Every row gives one point. Each copy is the shape, with its points in the same order, turned, moved and blurred by noise. Is it also mirrored, or only turned?

Shape, 6 rows:
[[ 12  -9]
 [-12 -12]
 [ 23  -6]
 [  1  51]
 [ 13  -5]
 [ 26  22]]
Copy 1 (6 x 2):
[[-11  -6]
 [ -7  15]
 [-11 -21]
 [ 49 -17]
 [ -4 -13]
 [  8 -33]]
Copy 1 is: only turned
Copy 2:
[[-14   7]
 [ -6 -15]
 [-15  18]
 [ 46  26]
 [-10   8]
 [  8  34]]
Copy 2 is: mirrored
Copy 3:
[[  0 -10]
 [  6  13]
 [ -1 -21]
 [-60   4]
 [ -7 -11]
 [-28 -20]]
Copy 3 is: mirrored
Copy 4:
[[-14  -7]
 [ 10  -5]
 [-25  -5]
 [-12  54]
 [-14  -1]
 [-33  22]]
Copy 4 is: mirrored

Shape, 9 rows:
[[-15   8  23]
 [-13 -15 -15]
 [ -8 -27 -10]
 [-10  21   8]
 [-16  17  -6]
 [ -3  -7  11]
 [ 18  17 -13]
 [ 10 -14  24]
 [  1  39  60]]
Copy 1, 9 rows:
[[-29  -1   0]
 [  7  24  -7]
 [  6  31   5]
 [-16 -13  -8]
 [ -6  -5 -18]
 [-13   9  10]
 [ 16 -18   5]
 [-15   9  29]
 [-57 -42  19]]
Copy 1 is: mirrored
Copy 2 (9 x 3):
[[-10   7  14]
 [ -9 -21 -22]
 [-16 -13 -29]
 [  9  -2  13]
 [  7 -17   7]
 [ -8   5  -7]
 [ 31  -1 -13]
 [-11  25 -16]
 [  7  44  46]]
Copy 2 is: mirrored
Copy 3:
[[-18 -18  16]
 [-37  16  -6]
 [-45   9 -11]
 [ -6  -3  18]
 [-15   7  23]
 [-24  -7  -1]
 [ 10  18 -12]
 [-19 -23 -15]
 [ 17 -51  31]]
Copy 3 is: only turned

Shape:
[[ 30  -5 -40  37 -25  15]
 [ 39 -16 -38 -17 -17  33]
 [ -4  29  38  43   3  -8]
 [ 36 -32 -27 -27  26 -35]
 [ 19 -13 -28 -13 -32  20]
 [-17  10 -10 -32  31 -21]
 [ -3   4   4 -31  19   1]
 [-15 -10  -8   1  -4  31]
 [  9 -18   5 -21 -21 -18]
 [  6  43  32  17  27 -20]
 [-18  39   5  -9  19 -38]
 [ -4 -13   2 -17  38 -10]]
Copy 1 (12 x 6):
[[  7  22 -15 -22 -51   7]
 [ 32 -30  10 -22 -46  16]
 [-39  38   1  14   2 -39]
 [-26 -32  13 -38  15  51]
 [ 31 -12  -5 -16 -24  14]
 [-22 -32 -18  25  22  22]
 [-14 -32   2  16  13   2]
 [ 16  -3   3  30 -23   3]
 [ 16  -6   1  -9  23   7]
 [-52   7  -8  16  12 -36]
 [-36 -13 -36  22  35 -12]
 [-34 -25  11  27   9  16]]
Copy 1 is: only turned
Copy 2 (12 x 6):
[[-22  15 -60  11  15  -3]
 [-42 -21 -28  23  -1  15]
 [ 29  55   2 -15  41  23]
 [-40  -6  27   5  -9 -38]
 [-29  -3 -29  18 -15  25]
 [ 22  -4  39  12 -16  -8]
 [  6  -8  31   7  -1  12]
 [  9  -8 -18  -8  -6  30]
 [-24  26  14   0 -20  15]
 [ 30  42  30   9  46   9]
 [ 36  36  36  19   4  -6]
 [  6 -11  33 -15   1  -6]]
Copy 2 is: only turned

Shape (13 x 9):
[[-23 -26  16  22  26  -8  -2  33  19]
 [ 27   2 -30  -4  20  22 -18 -15 -17]
 [  9  10  -6  -4  31  17 -16   4  15]
 [  1  25 -14   7 -23   3  -2  -7 -14]
 [ -8 -11  -7 -23  13   2   1   0  31]
 [ 17 -16 -20  26  26  10   9  10  11]
 [  4  15   0 -24  22 -26 -12  19  10]
 [-12  18  15   4  10   1   2 -21  -3]
 [ 29  -4  18   3 -23  -8   6 -10  20]
 [ 27  19  -6 -23  -9  22  13 -17  18]
 [ 27  -6 -15 -12 -16  20 -31  22 -13]
 [-20   2  -3  14  27 -11 -23  29  36]
 [  4  -4  10  13  15   2  14  29  21]]
Copy 1, 13 rows:
[[ -8 -10  -2  -3   3 -56  10 -30 -14]
 [  1   3  26 -26   3  19 -22  -2  20]
 [-16  -6   6 -14  -7   0 -16 -27  -3]
 [  3   7  17   6  12  18  19  19 -16]
 [  9 -21 -24  -9  -5   1  -3 -28 -10]
 [  4  -4  25  -5  -9 -21  12 -32  18]
 [ -3 -28   0  17  20  -3 -25 -23 -23]
 [ -8  25 -11  11  18   1   1  -5  -9]
 [-11 -18  -8   7  26  15  36  -9  13]
 [ -8 -11 -14   6  -8  42   7  -4  15]
 [-10 -40  25 -26   5   6  -3  20   2]
 [ -8 -12  11  -6  -2 -24   1 -47 -42]
 [-12 -16   6  17  -8 -25  16 -25   0]]
Copy 1 is: mirrored
Copy 2 (13 x 9):
[[-14 -11  -1  21  12 -32   0  -4 -34]
 [  9  -1 -10   5 -39   7  -9   6  39]
 [  6 -23  -5  15 -11 -11   0   9  26]
 [-18   9  -2 -20 -32  28  18  19  12]
 [-15 -13   7   6  18  -2   2 -11  25]
 [ -7  13   4  30  -8 -11 -19  15   5]
 [  6 -30  11 -27   7 -17   4   9  15]
 [  0  11 -21 -13  -6 -11  38  11  15]
 [ 15  18  23  -2   7  22  27  -3   7]
 [ 12   8  -8  -4  12  32  11  10  42]
 [ 11 -21   9  -6 -31  39 -11  -8   7]
 [-20 -38  19  11   9 -30   8  17  -7]
 [  6  -3   3  16  17  -7  -3  18 -10]]
Copy 2 is: mirrored
Copy 3 (13 x 9):
[[ 30 -18  -2  -9 -10  20  27  37 -23]
 [ -1  51 -17  -9  20   1  18 -17   8]
 [ -1  26  -3  -2  -7  24  22  -2   2]
 [ -9   7  -6 -10   7 -15 -21 -15  -7]
 [ 10   3  27   6  11  18  22  -1   2]
 [ 14  13 -12 -25   8   8  42  -4 -25]
 [ 34   1   2  23 -22  17  11 -13  11]
 [-17  11  -3  19  -5  -6   2   9 -18]
 [-11 -28  -7  11  24  -8  23 -20   3]
 [-28  13  17   2  11  -4  21 -31  15]
 [ 13   6 -19 -31  15   2   4 -10  40]
 [ 25  -8  -4  -3 -15  49  11   8 -18]
 [ 10 -17  -2 -14 -14   7  34   4 -14]]
Copy 3 is: mirrored
Copy 4:
[[ 24 -36 -33  11  18 -19  10  19  31]
 [ 28   6  35   9   5  23 -29  15   3]
 [ 14 -21  29   3  19  -4 -10  24  23]
 [-14   8  19 -11  -9  24   7  -6  19]
 [  8 -21  17  12  32   5  25  25   5]
 [ 49 -12   2   6  11   4  -6  -2  30]
 [ -1 -23   7 -28  30 -11   2  23  -5]
 [ -4  10  20   1  -5 -16  14  16  16]
 [ -9   4  13  14  28 -11  14 -35   9]
 [  2  -4  60   7  15   7  18 -14   4]
 [ -3 -29  17   8   9  33 -29 -16  -4]
 [  8 -34 -10 -12  37  -6   0  33  42]
 [ 22 -32   0  -4  15 -18  15  -6  25]]
Copy 4 is: only turned

Shape, 16 rows:
[[ -8  -8  14  13   0   0  11   7 -18  -8   0  -7]
 [-10   3  -2   0  -1  -3   4 -17 -15  13  35   1]
 [ -8 -18  -6  10   7  -3   2  -8  -1  21   3  -3]
 [ 60   1  24   2  -9  -4  -6   1  18  18   2  -4]
 [ 17  -2  -7   7  18  -1 -24   5  28 -10   5  30]
 [  3 -10  -9  -1   8   2 -10 -21  -6 -20  -1  -7]
 [  7  -3  -8   2  -9  -9   2   8   2  15  11  -8]
 [-17  -4  11 -16   0 -11  -2   8 -16  15  10   3]
 [-11  -1  -3   2   4   4  17   3   9   6   1  22]
 [-17   1   3   6  -6   2  -4   2  19   7   1   5]
 [ -7   4  -4   7  15  -8  14   6  17  13   2  -7]
 [ -9  -8   7 -17  -9  -2  15   4 -18   7   6  -5]
 [-16  -5  -8  -3  -6 -30   1  -9 -13   7   0   0]
 [-15 -26   3  10   0  -1  14 -25 -12 -20  27  -7]
 [-13   5 -10  12  -1  -9   1  -8 -12  14   1   1]
 [ 11  -7 -12  13  -9   0   1   5  -4  11  12  -3]]
Copy 1, 16 rows:
[[ -7   8  11  -2  23 -11   4  -7   0   7   2  15]
 [  7 -13  17 -10  17  17  11  16  -4  18  -9 -10]
 [  8  -1   5   5  14   6 -20  10  -8   0  -9   0]
 [ 25 -15  11 -32 -16 -25  -1  -1 -16 -37  19  -9]
 [  6  -7  12   7 -28   3  -8 -12  31 -21   0 -17]
 [  6  -8  10  20 -12 -10   5   4   1  16   2   8]
 [  8   9  23 -12   2   6  -5  10  -7  -6   0   2]
 [ 18  16  13  -5  22  15  13  -6  -7   4 -13  -1]
 [  4   0  -1  -8   7  20 -10  -4  20  -3  -3  11]
 [  0   2   9   4   7  15   2   9  12 -21  -7  13]
 [ -1   4   9   3   9  22 -13   1  -3 -12  16   5]
 [ 20  12  11 -11  19   5   9   0  -7  14  -3  18]
 [ -1   8  15   0   1  20   2  -4 -22  12 -19   9]
 [ -1 -27  27   9  20  -4   0   2   4  29  -8  17]
 [-10   8   3  -2   5  13  -2  11  -8   7 -10   1]
 [  0   6  19 -13   3  -6 -11  16  -1   0  -2  -2]]
Copy 1 is: only turned
Copy 2:
[[ 17  -1 -20   5  -2   4  17 -21   1  17   3  -3]
 [-14 -13   9  24  16   2  -1 -12  11   0   7  -2]
 [ -8   2  -6   7 -11  15  -6  -8  17   1   7  -5]
 [-18  22  20 -19 -28  -9  26 -16 -14 -15 -30 -20]
 [-16  12  -4 -28  13   6 -15   7 -15   0 -12 -40]
 [ -9   7 -22   9   6  22   8   7 -17   3  -4  -8]
 [ -4  -1  18  -1 -12  10  12  -1   6   9   1 -14]
 [ 20  -7   6  19   5   6   7  -9  18  -2 -10 -19]
 [  9 -17  -8 -15   3  -1  -5  -2  11  -8  11 -13]
 [  8  10   5 -17  10   7  -7   6  14   1   0  -4]
 [ -3  -5  -2 -19  -4  11  15   4  25   3   4 -14]
 [ 19 -11   4  15  -2   9  13 -11   1  -7   0  -4]
 [ 12   5  -3  20   2   7  15   9  15   1  19 -21]
 [ -7  -5 -18  14  19  24  11 -24  -9   3  23   3]
 [  0  -2  -4  15  -4  -1   0   6  17  13   8  -7]
 [ -7  -3  10   3 -14   5   4  -6  -3  16   4 -11]]
Copy 2 is: only turned
Copy 3:
[[ -2 -18   1  -9   7  -5   0 -13  -2  12  -3   1]
 [  7   3  -4  25 -11 -28   3 -13  -5   7 -22   0]
 [  7  -7 -11  22   3  -1  -2   9 -11   1  -3  14]
 [ 29  35 -27 -12  18  -7  33  -5  29  -4  10  10]
 [ 27  18   5 -20 -15 -17   9  40   0   5   9  -4]
 [ 17  -8 -10 -10  -2   1  -3  12  -5   5 -24 -16]
 [  3   2 -11  10  -2 -13   5  -1   7  -8  10  -4]
 [-16  -5   2   6 -16 -11  -3  -8   3 -11 -10  11]
 [ -8   3  15   8  10 -17   9  17 -10   5   1   5]
 [ -8   4  -4  -2 -10  -5  16  12 -19   4   9  -1]
 [ -1   1 -14   2  11 -25   0   9 -20  -4  12   1]
 [-18  -9  -4   7   4  -8   5 -10  11  -5 -15   6]
 [  3  -6   7  11  -6   1  -8 -10 -11 -21  -6  -9]
 [ 14 -32   3  10   0 -15  10  -5 -14  15 -31  -7]
 [ -2   6  -2  17  -2  -2  -9  -6 -12   5  -1  -4]
 [ 11  -3 -11  16   1  -7   4   2  12   9  11  -8]]
Copy 3 is: only turned

Shape, 15 rows:
[[-12 -33   2  46   2 -12  -6 -38   5  18 -17   4]
 [ 24  30  21  28  -6  10 -11  29 -26  25  20   6]
 [ 18  22 -13   9  -4 -10  27   5 -33  14  16  17]
 [-11  21   6 -23  -8 -11  17 -28 -10   3  15   3]
 [  5  27  -3   9   4  23  -4 -18  17  -3   6  -2]
 [-16 -14  15  -6  -6 -15 -18 -10  -1   6  -1  22]
 [ -1  12  30  -1  20 -20 -11   1  -9   2  41 -21]
 [ 14  32  29   6  18  10 -13  32  20   9  14  35]
 [  3  18  39  -7  30 -35   9  -9  -9 -11  -6  -3]
 [-14 -23   4  15  38  17 -19  10  -4  29 -10   5]
 [ -4  17 -20   2   8 -19 -20  10 -10  18   2  -1]
 [  4  -9  -2  10  28   3 -15   0  38  31   0  -9]
 [ 15  -4  32  -8  -8  -6   2  12  -2  -7   8 -10]
 [-28   0 -23  10   5  -7   0  25  18 -20  -4  -3]
 [-24  -3  55  -4  15  -2  29  16   0  14 -11 -16]]
Copy 1:
[[  4  46  -2  -7  11   9  23 -23  44  -1   9   8]
 [-21  20  14  38  14 -22 -51 -28  -6  13  -6  10]
 [ -5   8 -23  10  25   3 -36 -25 -23 -18   0   8]
 [ -3  -8 -12  -3 -18  19 -11   3  -8 -19  -4  12]
 [ -9 -22   9  -5  -1  -9 -12 -22  21   0  -7   1]
 [  4  20   8   6 -17   7  20 -15  -3  15  15  14]
 [-22  11  10  21  -4  21 -10   6 -13  27 -29 -16]
 [  5 -16  30  39  -3 -18 -11 -46 -14  15 -21   9]
 [ 26   4 -11  25   2  24  -1  10  -8  22 -36  15]
 [-22  16  24  26  29 -11  33 -11  13  16   5  25]
 [-10  -5   3  21  24  20  -9 -10  -4  17  26  -1]
 [ -5  -1  47  12  26   7  24 -16  23   5   0  -8]
 [  5  11  11  12  -5 -16 -12  13 -14  16 -15  -7]
 [ -1 -17 -22  15  11  -7  27 -14   5  22  21 -27]
 [ 13  18  -1  56  -2 -19  17  23   6  -4 -27   5]]
Copy 1 is: mirrored
Copy 2, 15 rows:
[[ -2  34 -13  13   7   6 -23 -33 -40 -38  -7  13]
 [-17 -17  17 -13 -37  34  10 -16   8  10  -4  34]
 [-41  -8  -4   9  -7  -2   9   2  14   2 -16  36]
 [-31  10  -1  30  -5  -7  -3  14 -10  20  -9 -12]
 [  1  -1   6  -6   4  -7  -1   3 -23  20  18   8]
 [  8  20  -1  21  -9  13  -3   0  -5 -15 -21 -15]
 [-22  -1  21   3 -42  -9  -4 -28   1  14  -5 -24]
 [ 31  -3  27   1 -26   7   5  -4  26  25   1  25]
 [-13  14   9   5 -27 -18 -43  -8  10  21 -30 -12]
 [ 13  19  -2 -12  14  25  -9 -43  16 -14   6  -6]
 [-20   0  35  -5  10   6   4  -7   4 -12 -15   0]
 [  9  31  29  -5   5  -2 -10 -26   3 -14  32  -1]
 [ -8   1  -3  -1 -43   3 -17   8   8  -4   4 -10]
 [ 11 -27  12   6  14 -18 -13   1   3 -30   3 -10]
 [ -4  -2  -5  24 -26  20 -58 -15  21  10  11 -14]]
Copy 2 is: only turned
Copy 3:
[[-17  -7 -50  10 -35  20  14  12 -12  -3 -29 -18]
 [ 40  28 -15 -18  36  28  24   5  -1   5 -23  23]
 [ 24  17  -9 -33  15 -17  -7  16  -2 -15 -17  13]
 [  2 -10  -6 -15  26   5 -19  38   0 -13   7 -16]
 [  3   3 -15 -22   8  36 -13  -3   6  16  10  -6]
 [-14   3 -11  27  16  14   3  19   4  -8 -17 -18]
 [ 30  -8 -48   9  54  20  -7  10   7 -17   0  -3]
 [ -5  16  -4  -7  59  34   3 -19   1  14 -18  23]
 [ -6  -2 -50   5  52 -10 -13  24 -25   9   3  -6]
 [ 12  -3 -18  19   8  23  12 -32 -26   0 -31 -24]
 [ 25   0 -14   2  17 -10   1  -1  17  16 -24 -15]
 [  9 -19 -30  12   8  35 -21 -24  -5  20 -34  -7]
 [ 14  11 -24  25  28  19 -14  20 -14  -1   5  18]
 [  1 -20  -9  17   3 -13   3 -24  13   9  14   8]
 [  8 -30 -21  21  38  17   4  18 -53  -1  -1  14]]
Copy 3 is: only turned
Copy 4:
[[-18   5 -42 -12  11 -14  17 -19  24  18   4  33]
 [ 21  60  13  22 -13  -2  -4 -12  15 -25  10  -4]
 [ -6  39 -20  25 -11   2 -12 -11 -12 -28 -26 -12]
 [-36  -1  -2   2  -7 -13 -25  -8   5 -17 -16 -25]
 [ 15   3   1 -17 -17 -17  -4 -13   5   2  -4 -23]
 [-24 -10  -5   6  -8  12 -10 -10  28  -7   4  18]
 [ -7   2  10  27   8 -24   3  15  26 -35  16 -20]
 [ 46  14  23   3 -15  10 -27   3  22 -29   1   7]
 [-15 -11  22  14   9 -32   1   2   8 -41 -21  16]
 [ 18   4   1  24  24  13   9  -5  19  28   3  18]
 [  4   0  -7  35  -4   2   1 -38   9 -15   2 -10]
 [ 30 -13  -9  -6  29   4   4 -16  11   3  20  -2]
 [-15  12  19   1  -5   1   4  10  -4 -29  19   4]
 [ 12 -26 -15  24 -26  -5  -6  -9 -19   4  17   9]
 [-16   7  29  11  27 -24 -26  17 -11  -5  14  27]]
Copy 4 is: only turned
